Rows are points. Any point is a mix of the corners, with weights that add up to 1. It lies inside the corners' shape when no weight is negative. Say inside or outside, and name the corners with a negative weight.

Corners:
(1): [-95  50  32]
(2): [39 12  7]
(3): [ 17 -36  10]
(4): [-11 -30 -24]
Points:
[ 30 -19  -9] -> outside (1)
[ 10 -10  26] -> outside (4)
[-73  35  26] -> inside
[ 4 19 20] -> outside (4)
[ 22 -14  17] -> outside (4)
[ 14 -15   1] -> inside
[15  4 18] -> outside (4)
[25 -3 14] -> outside (4)
[-11   6  30] -> outside (4)

Corners:
(1): [-20 -22  -2  11  30  72 -43 -14]
(2): [-38 -56 -11  24  50  32 -46  48]
(3): [ 52  28  19  -9  14 -49  39 -15]
(4): [-39   5 -46 -11  54  44   4  15]
(5): [-26 -63 -47  -2  12  47  -3   9]
(6): [ 17  40  -8  34 -17 -58  10 -19]
(7): [-30 -12 -12 -26   5  46 -50  39]
(8): [-17  26  43   3 -13 -49  38 -27]
(9): [-10 -12  10 -21  22 -77 -45 -25]
Points:
[ 11  10   8  -7  12 -21   7  -3] -> inside
[ -9   1   9  -5  11 -47 -15 -17] -> inside
[-14 -19   3   6  35   0 -11   0] -> outside (6, 7)
[-15 -13 -11  -2  21   2 -18  -6] -> inside
[-16 -17 -10  11  32   8 -14  -9] -> outside (7)

Corners:
(1): [ -2  16   9  23   4   3  60  16  31  -5 -14 -22]
(2): [  6  27  -9 -56 -26 -53 -41 -32   4 -29  27  59]
(3): [-26 -30 -12  30  29  75 -18  42 -10  56  34  -9]
(4): [-26   5 -10 -22 -36   9  13  18  92 -50 -64 -56]
(5): [ 12 -73  15 -33 -29  49  -7  44  -5  67  35 -39]
(6): [  5  -3   3  -3  24  28 -18  85 -42  26  44 -28]
(7): [ -6 -34  15 -11   9  76 -15  24 -41  36  62 -61]
(8): [  7 -43   3  30  56  -1  -6  11   1   8   3 -13]
(9): [-40  38  23  69   4 -60  20   0  22 -12 -50 -27]
(10): [  7  22 -17  32  11 -16   0   3  55  23  -9 -49]
(11): [ -4 -12  46   7  29  37  -7  29  55  29  13 -36]
(12): [ 19  46   5   1 -27  11 -31 -21  26 -29 -67  14]
(13): [ 22  25  -2  39 -18 -24 -52 -15  16 -49  26  43]
Points:
[-14 -11   4  -5 -16   8   9   4  44   6 -23 -33] -> outside (6, 13)
[  3  -2  39 -54 -47  18   2  22  25   9  -3 -29] -> outside (3, 8, 10, 13)
[  1 -13  -1  -1  -8  11 -21  16  -2  14  15 -16] -> outside (1, 11)
[  3  -2 -12   0  -7  10 -33   7   1  10   4 -12] -> outside (1, 11)
[  1  -6   9  15  14  16  -3  15   2  14  10 -15] -> outside (4)
[  3 -11   3  11  13   7  -8   9  17  -1 -11 -14] -> inside
[ -7   4   4  14   0   3   1  18  22   5 -10 -16] -> outside (7)
[-16  23  -1 -18   4  49   0  26  43  -2 -13 -35] -> outside (5, 8, 9, 13)

Corners:
(1): [-43  23  37 -29   7 -26  20  -4  -4   8 -55  30  21 -17  17  12 -30 -15
  -3  -6]
(2): [ 21 -17  14  47 -17  63  24  40  52  10 -24 -48  32  24  50 -26  -7  18
   1  -5]
(3): [-23 -69  55   6  10  -8 -37  77  41  -9 -14 -35  18  22 -10 -22 -14  45
  -1   9]
(4): [ 17  30 -37 -27  47 -32  37 -36  -6  16 -37 -34  27 -21 -22  59 -46 -11
 -20  52]
(5): [-27  20  15 -36  22  -4  36   4  -2 -32 -42  -8  -4 -21 -46  19 -43 -74
 -32  11]
(6): [  6 -71 -10  69 -21  22  32   8   0 -11  10 -29   4  30  64  -1 -45  -2
  24 -46]
(7): [-17   8 -10  -5  14 -34  -8  -4  16 -51 -65  23  20 -20  -4   5 -21 -48
  19  42]
(8): [ 26   1 -48 -66 -16  17  35 -15 -25 -38 -42   7  12  -7  10  51 -25 -15
 -36  17]
(9): [-33 -50  43 -24 -15  18 -16 -16  66  10 -15 -49 -21  16  -2 -11  16  15
  46  -5]
(10): [ 28  25  61 -34  29 -27 -11  30  53 -25 -29 -23 -25  31 -36  20  34  23
  73 -42]
(11): [ 26   9 -18   4 -39  47 -12 -22   0  11  39 -21  64  24  21  44 -47 -25
   6   0]
(12): [  0 -13 -15 -15  22  -9  32 -25   3  -7 -34  38  48 -61 -45  48   3 -33
 -19   2]
(13): [ 75  -8   7 -16 -29   8  43 -49 -36  20  -1  -5  32  -3  -5   4 -41 -39
   2  40]
(14): [-30   3 -10 -53  57   8   8   3 -15 -19 -12   1  25 -39 -15 -17 -19 -11
  21  15]
(15): [  4   8   6 -32  24 -14  56 -32 -18   3   1  34  36  28  -8  46  10 -40
   2  57]
(16): [ 37 -72 -11  13 -20  54   7  47   9  45   7 -20  37  17  87  24 -43 -53
  24  -5]
(17): [  4  13 -19  -4 -33  11  50   3 -43  -2 -16  -5  14 -32 -10  63 -34 -20
  23  51]
(18): [ 23  -9 -29  32 -24  28  -4  16  22  44  39  -4 -19   2  40 -13 -18 -14
 -20   8]
(19): [-13 -61  45  24 -18 -13  -9  51  54 -10  29 -80  23 -11  76 -13  15  -5
   6 -13]
(20): [ 26  20  97  -1  73  30 -57 -25  -7 -40 -53 -63 -49   6  -7  40  49  33
  38  -3]
(21): [-34 -27  25  -3  -9 -25 -28  50  29  39 -18 -66  17  39 -12 -42  56 -10
  39 -28]
Points:
[  1 -11  11  -2   6   3  11   7  12   1 -14 -13  19  -1   6  13 -10 -17
  13   9] -> outside (8)
[ 39 -40  29  16  -3  35 -25  12  34 -10  14 -36   5  30  49 -11   1  14
  23  -3] -> outside (1, 4, 5, 12, 17, 21)
[  0 -27  28  13   2  12  -8  26  25   6   0 -42  10  25  30 -18 -16  -3
  24  -5] -> outside (8, 12, 17)
[  6 -21  13  -2   0   9   0  15  17  -3 -17 -27  10  -3  12   3 -18  -5
  17  -7] -> outside (15)
[ 21   7  -7   0   2  15  17   5  -2   1 -10 -20  14  13  37   7 -26 -26
  -2   3] -> outside (3, 9, 12, 17)
[ 28  -5  25  18  -4  24   2  17   4 -19 -18 -40  -5   2  49  22 -42  -8
   0   4] -> outside (9, 12, 14, 15, 21)
[ -3  -7   4 -15  15   1   7   4   4  -9 -22 -12  17 -10   7  11 -16 -17
  11  14] -> inside
[ 25  31 -17 -36  -6 -21  27 -13 -10  -5  -4   0  51 -17 -41  13 -19 -34
 -17  47] -> outside (1, 6, 9, 16, 20)
[-11   9   2  -6   3   8   4   8  15  -4  -9 -33   5  15  28  15  -6 -19
  25   0] -> outside (3, 12, 13)

Corners:
(1): [-46 -13  26   6 -33  29 -13  50  20  36 -25 -17 -32  -2  -1 -40  17  45
 -47 -23]
(2): [-26   2  63 -14  26  11  15  58 -62  35 -20  27  11  18  21 -32 -18  32
 -50  54]
(3): [-11  20   6  86 -44  13 -51  -2  17  20 -28  33  -3 -26   9  -4  48  -9
  13  -6]
(4): [-21 -34  15  16  18  14  10 -37 -19   6 -56  12  19  -3 -42 -12  15  20
 -46 -23]
(5): [-11 -23   0  -8  22  33 -28 -52 -59 -32  10  23 -38  26  26  -6 -28 -10
  -7 -16]
(6): [ 19   0  64   9  50  10 -48   9  41  18  15  -1 -38 -25 -40 -68  32  18
   1 -26]
(7): [ -5  52 -29  -2 -35 -15  73  44 -29   1  37  44 -29   3  11  21  34   2
  -1  49]
(8): [ 20  17  33  -4 -18 -13  10 -13 -22  30 -15  30   4 -28  40   1 -50 -19
   9 -19]
(9): [ 67 -63 -44  27 -13  49 -42 -29  47  30  47   9 -20  60 -11   2 -23 -25
 -27  27]
(10): [ -3  39  23   3   6 -14   8  16  32 -36 -62   1 -23  29   8 -11   3 -38
 -11   7]
(11): [-32  42  25   2 -32  36  63  22 -23  22  43  44  38 -17  17  -5   8 -28
  34  14]
(12): [-16   5 -10  30  14  15  22 -16  48  63  -3  65 -25 -57   1  27 -20  26
  54  33]
(13): [ -6  -3 -81  35  65  -3  14  10 -12  32   4  22  10   6  -8 -10  21   0
  -2   3]
(14): [ -9  17  26   0 -13  14 -12 -70   6 -20  13  21  37   3  64  -4  59 -30
   6 -16]
(15): [-48  17  15  13 -41 -69  43 -13  19  10  35   1   0 -60  42 -29 -31 -92
  59  59]
(16): [-20   2  13 -53 -32 -24 -13 -58  10  20 -12  37 -11  16  -9 -36  35 -30
  56 -10]
(17): [-29 -16  45 -32 -36 -31  -3  41 -52 -38 -35  26  32  14  13  52 -16 -12
  20 -26]
(18): [ 25  -2  47  20 -24  26   5  17  23 -26 -68  31  -2 -59  20 -27  11  16
  47 -27]
(19): [ 14 -21 -62 -15  -6 -17 -54  19  60 -33  57  84 -34  25 -46 -46 -55  12
  -2 -20]
(20): [ 12  51 -23 -42   8  21 -12  20   7 -37  62 -24  35 -22 -44 -96 -34  52
  21   4]
(21): [ 21  54 -13 -60  11  58 -27  27   4 -45  31  19 -15 -55 -12 -35  38  -2
 -27  29]
Points:
[-14   4  10   0 -14   7  -3   7   2   5   2  20  -9  -3   5 -17   8   0
  -1  -2] -> inside
[  9   0 -14   9  -4  15 -12 -11  22   3   4  28 -10  -5 -11  -9   5   3
  12 -10] -> outside (2, 15)
[ -7  14   2  -3   8  -1  -7   1   8   2  -4  23 -16 -18  -3 -35   6   3
  -1   7] -> outside (9, 11, 17)
[ -2  -5  10   0  -3  10 -12  -3   2   3   0  20   1  -3   0 -16  -4  -7
   3   0] -> outside (7)
[-16  -2  14  15 -24   1  11  20  11  21 -27  33   1  -8  17   1  12  -7
  -5  11] -> outside (5, 6, 20)
[  4   1  10   6   1   7 -14   3  14   1 -10  19 -13 -12  -1 -23   3   7
   2  -1] -> outside (11)
[ -6   7   7   0  -2   9   2  -8 -12  -2   7  26 -11  -3  11 -11   1  -5
   4   2] -> inside
